Rows are points. To make a cloud, some directions were put in groups of two or more. Within a group, all points are equally far from the middle, so they leave a hole (a ring in 2 directions, a hollow ball in 3). The other directions are filled evenly. Then the cloud was stretched, turned, moved and blurred a little. Count the holes, and give their numbers of directions, smallest first.

Cloud, 14 rows:
[[ 30 -19]
 [ 34 -14]
 [ -5  50]
 [ 32 -17]
 [ -6 -24]
 [-29  40]
 [ 10  46]
 [ 37  -9]
 [-24 -10]
 [-13  49]
 [ 16  42]
 [  0 -25]
 [-36  22]
 [ 23 -24]]
Holes: 1 (2)

Cloud, 19 rows:
[[ -3  -9  -4]
 [-17 -37 -21]
 [ -2 -22 -31]
 [-12 -50  -7]
 [ 16  27  -3]
 [  7 -19 -17]
 [ -3  15 -33]
 [-21   3   4]
 [ 35  12 -36]
 [-20 -16  10]
 [ 85  19 -38]
 [ 17  28   0]
 [ 76  25 -34]
 [-28   2   2]
 [  9   9 -43]
 [ 79   3 -27]
 [ 26   3 -20]
 [ 22  16 -20]
 [ 24 -35   1]]
Holes: 0

Cloud, 26 rows:
[[ 47   0  -5   6]
 [ 12  26 -23  65]
 [ 10  46 -33  -2]
 [ 30 -36  -4 -25]
 [ 57   9 -43  25]
 [ -1 -72  24  -3]
 [-16  21  18  12]
 [ 22 -57 -11 -23]
 [ -7  24 -19  -9]
 [ -9  19 -20 -14]
 [ 50  -5 -16  14]
 [  0  18 -20  55]
 [ 36  32   0   4]
 [ 18  50 -14   5]
 [ 14  -8  35  12]
 [-23  14  -9   5]
 [ 17  40  26  32]
 [ 43  36   6  20]
 [ 15  46 -56  20]
 [-14  35 -11  37]
 [ 27  22  33  35]
 [  3 -47   9  26]
 [ 49  10   2  25]
 [ -3  47  -8  26]
 [  8 -38  -8  23]
 [-13  41   0  36]]
Holes: 1 (2)

Cloud:
[[ -9  -7  15 -13 -15   7]
 [ -8  60 -31  19  -5 -19]
 [-40  13  21 -15  -9 -39]
 [-19 -11 -28  54  -2  10]
 [ 12  78 -52   9 -21 -35]
 [-13  53 -45   3 -29   5]
 [-18  26  14  26  51 -29]
 [-26 -13   5  51  -8   6]
 [ 15 -14 -39  13  -5  12]
 [-16 -42  20  18  -9  27]
 [ -6  40 -33 -15   7 -24]
 [-12   4 -20  19  -7  -5]
 [-71 -30  72  12  26 -12]
 [ 22  23  -9 -40 -25  17]
 [-36 -24  42 -18  40  -2]
 [  0  30 -62  11 -52  -3]
 [ 14   7  19  17  33 -40]
 [-50  61 -23 -12  30 -16]
 [ 49 -14 -12  -4 -11 -40]
 [-31  11  53  16  -2   2]
 [ 24  15 -18 -40 -35  -7]
 [  7  32 -15 -32  -9 -41]
 [  5  12  25  27  20 -59]
 [-24 -17  13  49  -6 -20]
 [-27 -18 -24  36  17  31]
 [-42  15  27 -18  12 -10]
 [  5 -34 -43  17  18 -21]
 [-59  19 -28  21  -5  13]
 [ 22 -22 -23   2   9 -57]
 [-37 -37  -2  37  44  -7]
 [ -9 -17 -37   1 -12  31]
 [ 29   7  16  34 -23 -11]
 [-24  59 -65  26 -21  -9]
 [-26 -64  26   5  22   4]
 [ -9  43  30  35  40 -49]
 [ -5   4 -51  16  26 -43]
 [-18  -3  21  18  38  14]
 [-48 -16  38  35  15  27]
 [ -9 -13  42 -40  28 -31]
 [  6  41 -16 -19 -31   5]
 [-23  17   9 -31  40 -26]
 [-45 -14   7 -51   6 -10]
 [-38  16   0 -26  -8 -30]
 [ 22   9  -3  37 -21 -32]
 [  2  13  12  -8  33 -39]
 [ 15  11  -8 -44 -23 -32]
 [-65  42 -18  -2  13   6]
 [ 45  14 -50  26 -31 -10]
 [-25 -22 -37  -8 -42  26]
 [-28  47  -4 -28  31   2]
 [ -7  17 -15  -4  19 -23]
 [  7  10  11  19  -2 -37]
 [-13 -30 -67  -3  13 -36]
 [-52  45  23  19 -10  15]
 [-13  -4 -28 -30 -44   4]
 [  4  -8  20  11   4   9]]
Holes: 0

Cloud (82 x 8):
[[-11 -67 -15  54   2  -4  16  11]
 [ 24  51 -15 -12  31 -33  18   3]
 [ 32 -26 -29 -26  -6  34 -14  -1]
 [  8   6 -25   8  18  80 -31  25]
 [ 57  14 -27 -24  37 -22  40 -13]
 [ 23 -26 -16  37 -32 -26  36 -23]
 [ 31  27 -11  -8  43 -24  29 -21]
 [ -5 -45  12  25 -40 -30 -16 -42]
 [-49 -51 -12  35  16   7  23   6]
 [-28 -76  18   4   6  -5   5  -7]
 [  3 -63 -30   0 -24  21  -8  -1]
 [ 16 -26  -2   6  14 -57  35 -69]
 [ 22  -9  15  -9  -8 -51  34   2]
 [ 32  -9 -46 -21  11 -14 -31 -38]
 [ -7  11  -8 -19  44  29 -52  10]
 [-19 -10 -48  14  13  57 -27   7]
 [ 18 -20 -40  16 -27 -68   7 -57]
 [-23 -22  28  -8   7 -50  -3  17]
 [  9   2  -9  20  29   1  14 -31]
 [  5 -11 -28  16  25  54 -39   5]
 [  1 -32 -24  54  -6  47 -22  -1]
 [-20  16  -1  16  18 -23   4  31]
 [-22 -29  27  65 -17   6   8 -19]
 [ 39   1  -5  -4  18  52 -55  29]
 [-38   3  13  -8 -17 -20  15  -5]
 [  6  -4 -34   2 -21 -38  -6 -58]
 [ 38  15   4 -34  35 -77  19 -31]
 [ 29   1 -11   8  24  -7  26 -36]
 [-17 -63   3  58  20 -21  13 -27]
 [ 14 -14 -25  18 -26 -71  20 -51]
 [ 28  19 -11  18   7  49 -51  35]
 [-29 -21 -28  26 -42  30  11  21]
 [ 46  -2 -13 -34  37  -1 -29 -24]
 [-13  -6   0 -18  55 -10  -5  28]
 [ 16 -18  28  30  -6 -24  41 -21]
 [  1  25 -17  27 -20  20 -22  -2]
 [-24 -56  19  28  39 -30  22  -2]
 [-66 -22  18  38 -25  -4  17  16]
 [ 11  16  26   3  23 -28 -41   1]
 [-26 -13   9  -5   0 -18 -47 -16]
 [-33 -40  10  21 -35 -65  47 -23]
 [-33 -14  -4  26  21  28 -17 -22]
 [  8 -45 -32  26  19 -45  -7 -41]
 [-14 -37 -13  23   9  -7  55  -5]
 [ -4  39   8   8  13 -15  -9 -24]
 [ -3 -49  -9  -7   5 -28  53 -20]
 [ 34  16   0 -30  -2  19 -54  18]
 [ -2 -46  17  10  -4 -31   7  22]
 [-16 -28 -14  23  18  23  30  26]
 [ 47  15 -18 -16  -1 -47 -16 -21]
 [ 55  12 -14  -8   2   2 -47  14]
 [-37  -6  -7  39  -5 -22   1 -53]
 [ 16  -1 -10  -1   5 -68  20 -61]
 [-71 -31 -16  27  -4  -4 -23   3]
 [ 11 -11   5  24  38   9  25  19]
 [ 15   5 -46  10 -29 -32  -4 -49]
 [ -3  -9 -25 -33   0 -38  -7   5]
 [-19 -10   2  10  16  71 -18  35]
 [-27  22  13   7  12 -20  18  29]
 [-38 -17  29  29 -10  21 -50  11]
 [-25 -33  26  17 -14  29  15 -18]
 [  0  29 -51  21   2  14 -30 -12]
 [-62 -67  20  60 -19   2  14  23]
 [ 44 -20  20 -27  25 -29  40   6]
 [ 34  21   5 -24  49 -52 -21  -8]
 [-24 -59  16  44 -14 -27  67 -18]
 [-36   1 -37   4   3  21 -46  24]
 [ -2 -21  20  46  13  20   8 -12]
 [ 50 -13 -40 -17  22 -53  30 -38]
 [ 10  34  17 -14 -11  20 -16   2]
 [ 10  37 -32  -2 -24  42 -28  16]
 [ -6 -47   1  21  40 -33  16  -6]
 [ -1 -20 -18  12  35 -49  -1  -8]
 [-17 -47 -20  13 -24  12 -23  36]
 [ 30  43  12 -30  34 -36   6 -39]
 [ 12 -28 -49   7  -8 -37 -28 -52]
 [-16  17  20   1 -20  20 -11   1]
 [ 33 -23  -6  24  -6 -10  36 -28]
 [ 13 -35  32 -26  13 -18  34  10]
 [ 24   1 -11   6   8 -42 -31  -9]
 [-23 -43  11  -2  31  24 -11  27]
 [ 54   9 -13 -41  38  -9 -20 -30]]
Holes: 3 (2, 2, 2)

Cloud:
[[-54 -32  34 -32  -7  -4 -29   0  20]
 [ 15   3  13 -57  28 -12   3   2  -9]
 [-61   7  33  15 -25  39  29  13 -53]
 [-33  55  11 -24  15  12  30 -28 -30]
 [-45  25 -21  26 -13 -34  23  -6 -12]
 [ 40  38  -6  10 -25   4 -28  35 -57]
 [-11 -31   2 -60  31  19  12 -22 -18]
 [-71  14  12  -3   6 -28 -75 -16   8]
 [-31 -12 -31 -16  40 -21 -31  -5 -17]
 [-54 -41  -7  42   2 -12 -41 -17  16]
 [ 11 -40 -42 -61   5   7   7  -6   6]
 [ 40  -6  -4 -16 -22  -2   5  25 -16]
 [ -8  40  -1  -9 -21  -7 -61 -27  -6]
 [-21  61  -4 -21  -2   5  34 -19 -47]
 [ -2  13   6   8  21 -38 -60   1 -19]
 [-58 -16 -11  -5  -9  16 -30 -38  -3]
 [-20 -17 -37  16   7  34 -10  -8  -5]
 [-58  21 -14 -22  12 -37  -3  31 -33]
 [ 20  10 -21  31  -9 -12  39 -19  -5]
 [-17  22  18  23   8 -50 -47  33  26]
 [ 15 -41 -38 -16 -35   9  22  47 -18]
 [ -8  19  -8  -7 -39  32  -5 -30   6]
 [  6  28 -10  24 -27  -4   1 -14  48]
 [ 19  23 -35   0 -54  17  20   3 -39]
 [-17  40   0 -58  10  -3  36   5   6]
 [-68 -27 -23 -12  27  -7  -7   6  29]
 [ -7  15  17   3  24  22  43  57 -52]
 [-15  11  22  -7  38 -31 -53   1 -17]
 [  3  16  21  15 -28 -15  -4 -21 -60]
 [ -6   9  -2 -19  14 -39 -47 -10 -35]
 [ -9 -20  -2  19 -22 -42  19  35  20]
 [ -8 -17  33 -20 -10 -34  -4  12  36]
 [-74  24  14 -12  -5  -3  30 -21  17]
 [-18  42  26  15 -28  43  26  15 -10]
 [-91 -31 -30  25   6   3 -12  15  -8]
 [-12   2   4 -19  17  11 -41  21 -43]
 [-11 -11 -21  25  -5 -14 -65  34 -11]
 [ 11   5 -29  71   1  14  17   0  10]
 [ -2  14 -11   3   3 -51 -45   1  12]
 [  5  47  15 -48 -41  13 -19 -31 -30]
 [-20  63  21 -36  14  46  35   0 -52]
 [-21  58 -10  26  20  36  -5  14 -81]
 [  7   5  22 -47  -7  -5 -23  17  14]
 [-27  15 -23  19   2  20  23  -8 -36]
 [ -5 -18 -40 -27  31 -10  -8 -14 -24]
 [  4  19 -46  -5 -22  34  37  16 -46]
 [-37  58  40 -23 -16  -7 -42 -13  -8]
 [ -5 -42  -1 -40  -6 -10   4  31  18]
 [-33   5   0  14 -20  33  38   1 -15]
 [-26  37  -9  -4   2  21  37  42  32]
 [-51  -8  -7  74 -20 -17  24   9   6]
 [-38  45 -15  53 -18  35 -12  29 -31]
 [-28 -63 -12   1  30 -28 -44 -22  -3]
 [-46  30  59  -5   1  36   0   4 -65]
 [-16   6 -11 -25 -42 -13  22  -1 -71]
 [-49 -20  18  21  -1  28 -17  38  -9]
 [-16 -22 -17  11 -62  -8   9  23  -8]
 [  1  23 -11 -18   6  10  37  53  19]
 [-23  12 -28 -56   4 -16  -3  10   0]
 [ 28  -4  12 -63 -21  -6  -4 -25  -7]
 [-28  75   2  28 -24 -21 -40 -11 -38]
 [ -4  13  21  24   4  28  42 -15 -26]
 [-12  -8 -34 -49  -6   4  17  21  -9]
 [-49   7  -8  21  -1  34  12  40  23]
 [-73  59  28  -3   7  24 -38  21   0]
 [-17  49  -5   1  35  24 -56  -5 -29]
 [ 15  23 -19  36  11   5   8 -32  43]
 [ 25 -38 -13 -61 -23 -20  28 -39  12]
 [ -9 -30  -2 -20 -32 -15   5  25 -26]
 [-56  38  28  16 -10  21  -5   6   0]
 [-50 -18  -3  21 -27  21 -49  47 -24]
 [-13  62 -22  -4   4  -9  19   0 -30]
 [-13 -33 -25  -3 -16 -40  33  12  38]
 [-11  60  37 -46 -27 -11  13 -23   4]
 [-24   2  -8 -31   1 -11  44  33  37]
 [-63  22 -17  11 -14  12  -2 -14   8]
 [-11  65 -36   7   1  30  10  30 -34]
 [ -1  40   0  22 -28  18  50  16 -39]
 [  4 -19 -29 -48 -13   9  26   8 -70]
 [-21  16  38   2   6   1 -12 -50 -11]
 [ 34 -44  -9 -24  12  20  24  25 -35]
 [-37  49  29   7 -23   7 -30  -7 -24]
 [-43  49 -12  30 -18 -48  -1  26 -46]
 [-69  -1 -12  13 -31  21  47  21 -27]
 [-33  15  13  -6  -5  29  58  23  18]
 [-67  30  -2  40 -29  10 -19  -6 -59]
 [ -4 -24  14   0 -23  29 -29  30   4]
 [-68   0  14 -32  23  18   1  -2 -21]
 [ 24 -17 -14  39 -14  27 -31 -17  27]
 [-31  61  32  53  13  -6 -19  12  45]
 [-40  48  13  28 -20 -38  21   5 -52]
 [-26 -41  22  28 -24 -13  -3 -19  27]
 [  7 -26   6   9   6  46  19  -4  35]
 [-13  53 -21  28 -24  14  -1 -13 -17]
 [-35  -4   1  23 -56  25  51  25   0]
 [-49  43 -24  10  -8   9   6  -9  -6]
 [ 19  23 -35  11  38 -18   2  19  32]
 [-51 -18  17  11  40  -6  22  27   8]
 [-52  18  39 -22 -10  -3 -34 -31  -8]
 [ -8  -3  19  12  -6 -37 -28 -55  -9]
 [-39 -10  38  11   9  -6 -11 -28  47]
 [-27   5  12  14 -23 -37 -25  14 -21]
 [-38   6  -5  19 -13  42 -22  20   8]
 [-26   3  28  12 -23  -6  42 -25   8]
 [ 36  36  12 -42  20 -22  20  -8 -25]]
Holes: 1 (3)

Cloud, 90 rows:
[[ 19 -44 -18 -53 -10   2 -14 -34  49]
 [ 36  52 -19 -23 -19   9 -10 -25  26]
 [-21  36  32  22 -37  17 -21 -30   1]
 [-63  54 -35  24 -21  20 -29   9  -2]
 [  2  37  40   1  17  13 -36  -8  -3]
 [-16  55 -28  44   6   8  -5  24 -29]
 [  2  -6  39   4 -43  27 -16 -25  -5]
 [ 37  -7 -28  24  30  56 -28 -12  19]
 [ -2  37 -74 -36 -12   5 -23 -32  32]
 [-26  45   3 -45 -30   4 -17 -22 -18]
 [ 10  -3  34   4 -30  12 -19 -45  28]
 [ 21  21   9  20  -8  66  21 -17   6]
 [  4 -13 -34 -45 -17  -9  28   1 -45]
 [ 10   9 -53 -33  51  32 -40  25  24]
 [  4 -32 -60 -17 -30   4  16  23  -1]
 [-22  14 -27 -19 -48 -42   2  -6  -3]
 [-47 -24   3  -8  -6 -10 -12   5  14]
 [ 17  36  -8 -26  38  55 -27 -44 -30]
 [ -4  -7 -47 -43 -25  15 -28  -2 -42]
 [ 20 -20   0  48 -12 -23  43  21  20]
 [-16  21  51  49  -6  22 -10  20   2]
 [ 23 -12 -25  36 -17  14 -19   4 -50]
 [ -9 -45  22 -37 -50  16  33 -19  -8]
 [ 16 -13 -47   3 -24 -22  31  11  26]
 [-38   3  49  37 -14  -1  10  -8  21]
 [ 31  -2  10  11   0  58  23  -9 -44]
 [  2  -3  13 -27 -42 -15  32 -33  42]
 [ 58 -22 -27  15   1  10   0 -41  -1]
 [ 19 -22  20  47  26  -9 -18   6  -8]
 [-15   0  44  49 -10 -21  19   1  20]
 [ 36  28  34 -33   2  11 -36 -43  15]
 [-17  19 -12 -39 -31 -42  11 -21  -9]
 [ 24  18 -35  -8 -32  45 -34 -47  21]
 [ 53 -20  30   4 -23   9  30 -22  25]
 [ 22  38 -33  18  -8  17 -26 -63   3]
 [  5  36  -1  -5 -28 -26  24  32  17]
 [ 15  10 -53 -32  -2  14   5   9 -46]
 [ 12  -9   0  -5  -7  48 -49 -34  23]
 [ 26 -17 -37  -1  28  37 -12 -55   2]
 [ 27 -40  43   9 -33  18  14  -4 -13]
 [ 23  46 -20 -35  -8  12  15   5  39]
 [ 36  -7  -6 -60  -2  47 -38 -17 -14]
 [-22  -3  19 -19 -38   9  25 -22  55]
 [ 64   2 -23  30  31   1 -18 -24   5]
 [-12   2  32 -33 -25  11  39 -23  40]
 [-56  -7 -45 -18 -34  -3   1 -26 -24]
 [ 31  15 -57 -14  31  34 -25  31  33]
 [-34  -5   3  43   2  14 -31 -28 -39]
 [ -2  -1  14 -59 -42 -16  32   0  -8]
 [ 45  13  -3  12   7  -9 -10 -44 -42]
 [-12  -8  11 -73 -13   0  -8   7 -11]
 [ 52  -3 -37 -10  -7   2 -51  -6  18]
 [ -9 -49  -2 -30 -50  18  20 -16  11]
 [ 54   0 -18  41 -11   1  -3 -11 -11]
 [ 43  13  34 -31  42  37 -38   2  13]
 [-35   8 -50  -8 -37  46 -26  20  13]
 [ 29  -2 -20 -70  35  33 -11  20 -25]
 [-45  25 -34  26 -21 -15  14   9  42]
 [-13   8  -3  12  -7   4 -17  57 -22]
 [ 18  38 -13 -41  22  34 -44  -5  59]
 [-43  -9  24  40 -63 -25  30 -20 -15]
 [ -9 -38  33 -53   1  21  30   9 -15]
 [ 47 -14  24  16 -27   5   0  -3 -22]
 [-13  21   7 -16 -24   4 -37  18  22]
 [-21  50  -9 -21  27  -4   4  14  22]
 [ -6  29  58  29  -4  25   9   6 -26]
 [-58  63 -16  29 -43   0  -5   6 -21]
 [  9  -2  21   8  -6 -38   5 -39  25]
 [-26 -20  10 -20 -13 -10  -3  26  42]
 [-19  30 -13 -65  10  48 -21 -10  -3]
 [-27  26 -24   1 -83 -27  22  10   9]
 [  4  36 -35  41 -44  -6 -30  -5  23]
 [-22  10  32   3 -10  56   4 -40 -27]
 [ 35 -25  -7  36   9 -10  -6 -11  39]
 [-58   2 -31  -2 -54  -1  29 -31 -20]
 [  0 -22 -15 -38 -15   1 -15  39   2]
 [-38  21  12  45   2  38  17 -26  -9]
 [ 10 -11 -55 -39 -38  19   3   6  43]
 [-30   7  24   1 -32  33  17 -57   2]
 [-32 -37  -2 -49 -11  20  -8 -11  12]
 [-45  17 -12  -5 -65  -8  23  -6  50]
 [ 22 -35  16  31  29   5  17  11 -44]
 [ 49 -28  28  -9  12  21  30  -2  47]
 [  3  24 -15 -67  13   7  27 -28   0]
 [-36  27 -19  35 -29  53 -39   0  16]
 [ 42  18 -27  18  14 -16 -45  10  10]
 [-18  26 -44   2 -63   0   0  14  57]
 [ 39  41  17   2  -4  -9 -13 -20  -3]
 [ 65 -11   0   6  33  39  10 -20  23]
 [  0 -55  11 -22 -14  17   2  -1  27]]
Holes: 2 (2, 6)
